Each row is a point. The points of each table are mixes of a few directions, plus a little noise. Count the directions of each table, and those that both share. Where both have some left over, give the other angles between the two spaces (their principal angles), to ten degrees, smallest first.
In the rows, zero is written as 128.

First (5 x 2):
[[134  69]
 [124 175]
 [127 141]
 [124 186]
 [134  68]]
Second (6 x 2):
[[144 111]
 [ 56 201]
 [108 148]
 [155 101]
 [154 102]
 [151 105]]
Directions: first 1, second 1, shared 0; angles 40

First:
[[122 110  57 134 166  58]
 [123 115  76 134 155  75]
 [136 150 217 123  82 214]
 [135 143 193 123  95 191]
 [125 122 103 130 141 104]
 [128 127 126 129 129 126]]
Second:
[[164  87 103 167  86 105]
 [163 106  92  94 149 104]
 [157  98 148 186  53 144]
 [ 97 127  90 162 142  81]
 [138 166 185  30 169 198]
 [ 82 144  96 139 166  88]
 [115 151 160 106 138 159]
 [108 144 151 140 121 145]]
Directions: first 1, second 3, shared 1

First, 9 rows:
[[158 115 125 138  69 165 119 144  24 134 146]
 [100  96 121 122 146 166 174 145 176 122  94]
 [137 133 121 126 136 159 165 144 160 151 174]
 [115 135 100 147 103  91 108 141 161 148 121]
 [123 132 157 127 165 111 106 112  48  97 124]
 [122 158 151 148 116 141 145  68 249 134  94]
 [160 132 139  90 139 105 100 118  94 113 143]
 [133 147 125 148 130 121 122 140  87 144 176]
 [105 103 113 105 150  93 115 140 153 109  79]]
Second, 9 rows:
[[112 138 153 162 132 193 175  95 121 135 131]
 [ 86 103  78 106 166  81 128 164 144 144 118]
 [101 111  93 143 140 131 143 148 111 128 139]
 [152 152 173 140 113 156 131 101 129 129 132]
 [157 166 198 121 123 140 124  91 158 142 119]
 [130 100 127 112  98 200 163  59 143 102  67]
 [156 121 110 107 107  85  83 151 120 110 131]
 [160 111  95  98 101  74  73 157 117 101 127]
 [ 98 149 124 163 171  92 130 186 109 161 188]]
Directions: first 6, second 4, shared 2; angles 30, 40

First:
[[108  68 128 123 142 140 153  79 141 139 149 134 112  62 115  93 103 147]
 [130  71 104  96  43  87  58 161 128 129  78  92 158 133 105 176 103 171]
 [110  57 144 118 111 148 185 118  96 119 133 144 129 107 130 129 116 159]
 [117 152 117 118 111 101  87 126 160 180 145 126 137  88  96 116  74 140]
 [121 213 100 180 197  94  72  64 220 159 175 100 138  85 105  73 111  66]
 [148 154 102 132 153 111  50 116 179 130 109  97 113 120 117 109 148 101]
 [134 128 169 119 161 192 231 151  62 107 142 182  91 159 166 122 166 132]
 [145 165 159 121 153 172 188 165  77 109 130 166 100 179 164 135 172 117]
 [137 143 128 143  82 107 128 176  92  83  94 110 177 218 152 194 160 122]]
Second:
[[ 83 145 137 161 128 111 179  87 144 169 199 148 171  83 109 113  55 128]
 [129  87 120 163 150 131 146  93 125  58 108  96 143 157 153 136 184 102]
 [134 172 109 108  94  90  48 155 163 181 122 117 138 114  96 134  84 137]
 [ 93 103 139 167  98 113 198 112 101 102 154 129 195 151 138 164 106 131]
 [129 173 109 123 146 106  61 111 188 185 147 120 114  75  95  90  89 117]
 [129  92 110 170 144 114 120  89 141  59 103  80 154 158 146 141 181  95]
 [153  85 128 125 125 146 133 147  93  56  72 107 118 187 160 158 204 123]
 [150 135 174  58 174 217 194 168  76 172 144 213  18  92 141  76 138 162]
 [169 167 122  61 123 141  46 188 137 178  90 142  59 117 111 112 132 148]
 [110 120 132 143  98 112 154 131 112 121 138 127 169 145 129 156 108 135]]
Directions: first 5, second 4, shared 4

First:
[[148  68 122 173 156 138  90  97 138  26 102 205 100  57 193 108  77 123
  136 164 141 100 166 144]
 [127 129 127 139  91 124 176 164  95 176 129  68 194 181 114 141 143 132
  118 127 113 129 108 172]
 [113 107  78 131 180  93  56 132 152  77 159 182  75 155 138 104 111 100
  150 109 149 133 130  88]
 [170 138 190 169  95 172 179 110 138 159  79 105 185  86 122 144 109 145
   95 172  98  98 138 178]
 [109 156 128  65 137 150 126  98 125 122 117 152  64  65 130 134 163 127
  142 111 143 157 131  81]
 [127 127 172 151  69  97 174 145 102 162 180  46 203 182 118 131 118 194
  111 135 116 108 134 166]
 [115 169  68  81 175 151 109 152 144 178  84 155  84 151  86 139 177  42
  142  92 126 171  81  88]
 [113 152 123 109 112 108 144 156 116 179 157  81 150 190  96 134 151 134
  127 105 123 143 106 124]
 [104 115 120  97 115 115 131 120  95  95 152 127 104 108 157 124 141 154
  144 115 148 140 140 117]
 [153 120 151 167 148 132  98 105 169 103 125 160 121 108 128 118  88 131
  118 152 124 102 148 124]]
Second, 8 rows:
[[129 116 147 145 130 143 139 136 129 112 130 133 130 101 109 114 102 128
  135 135 107 137 114 139]
 [155 139 118 100  83 121  91 136 130 154 205  92 152  81  53  88 110 211
   52 112 101 185  97 174]
 [135 107 141 152 105 122 100 183 136 120 112 249 150 132 213 115 127  85
  143  98 135 131 121 120]
 [ 72  33 126 100 206 151 151 157  98  17  55 168 115 128 121 149 113  69
  177 135  89  97 136  83]
 [119 120 114  96 150 109 112 129 146 121 134  97 109 149  90 118 127 142
  122 134 130 103 142 110]
 [152 165  89  97  94 127 140  92  86 181 147  68 153 143 127 149 164 157
   94 128 131 156 130 153]
 [ 98 182 156 183 150 127 134  64 171 136 128  81  79 122 130 172 149 141
  135 136 193 108 141 111]
 [163 162 133 152 107 123 156 126 128 182 113 136 136 170 182 120 132  90
  165 147 138 106 143 133]]
Directions: first 5, second 6, shared 0; angles 30, 40, 50, 60, 80

First (10 x 32):
[[191 114 104 162 208 137 124 114 125  89 114  81  85 116 118 170  76 156
  136 147 174 148  81 229  93 139 132 157 160 163 179  51]
 [101 137 147 141 114 132 134 100 192  51 121 102 191 123  93 114  98 128
  162  50 160 101 180 149 145 103  86 122 104 160 134  63]
 [145 154 184 177  87 214 129 116 235  74 158 108 127 102 105 131  63 120
  167  29 129 100 143  68 127  87 137 125 139 154 173  55]
 [ 66 100  58  94 165 133 151 151  78 148 122 130 141 156 146 128 153 167
  151 178 128 164 157 142 150 163 136 127  59 126 127 183]
 [171 117 105 112 148  95 118 150  61 197 126 164  74 145 147 140 140 132
   67 207 116 138  70 138 113 159 153 134 165  96 112 183]
 [115 128 147 155  97 159 143  97 173  79 126  98 149 126 108 126 116 130
  170  73 122 123 147 129 155 106 105 125 119 143 155  92]
 [110 135 163 150  84 142 134  93 137 117 121  97 134 105 137 125 183  97
  172 105  83 145 134 107 146  95 113 129 131 128 135 124]
 [ 79 121  95  91 135 125 135 157 100 159 133 151 145 143 145 115 152 141
  127 156 123 137 159 100 137 149 140 118  79 116 105 181]
 [151  91  64  93 148  65 134 141  33 190 109 177  98 195 127 131 129 160
   50 222 128 131  78 180 152 182 126 126 145  82 107 214]
 [153 184 211 110  96  81  79 156 146 175 152 176 132  70 154 102 171  50
   77 114 116  92 130  35  64  95 151 116 176 112  51 134]]
Second (10 x 32):
[[ 99 167 105  94 121 133 125 157 127 152 131 122 135 123 166 120 158 110
   85 161 121 138 137 100 104 125 137 128 119  98 110 112]
 [ 76 231 118 122 108 131 146  80 182  69  84 162  93 219 179  48 190 136
   76 228  88 146 143 108 175 150 112 123 167 136 102 158]
 [115 149 102 102 123 111 148 141 132 127 131 126 152 146 168 114 143 114
   80 151 121 136 141 122 121 134 127 140 126 112 124  99]
 [135 120 152 131  81 118 109 105 156 162 107 138 158 139  73 119 148  83
  168  96  83 114  71 178 120 108  84 136 139 159 123 206]
 [102 120 139 124 174 203  74 181  61 162 153  99  52  29 125 179 119 176
  163 143 183 135 159  51  87 112 196  81  83  68 112 101]
 [178  77 121 155 136  65 187 106 125 108 133 121 184 163 134 140  88 129
  119  70 133 114 126 186 158 144 101 148 139 149 165  92]
 [ 98 157 167 172 116 160 133  64  61 178  68  81  59 156 114 159 178 198
  218 121  97 121  91 150 183 126 109  29 128  63 127 195]
 [171  73 160 173 148 146  93 114 174  60 142 170 108 110  51 116  67 134
  180 100 155 115 130 132 137 125 137 157 148 220 143 154]
 [112 144  96  81 120 117 127 172 121 166 147 112 163 104 169 131 146  91
   72 143 129 136 140 110  85 120 138 149 107  95 119  93]
 [190  40 118 137 158  95 135 164 144  93 179 142 183  89 107 149  43 106
  112  73 174 117 147 142 106 128 144 186 123 183 157  68]]
Directions: first 6, second 5, shared 0; angles 30, 40, 60, 70, 80
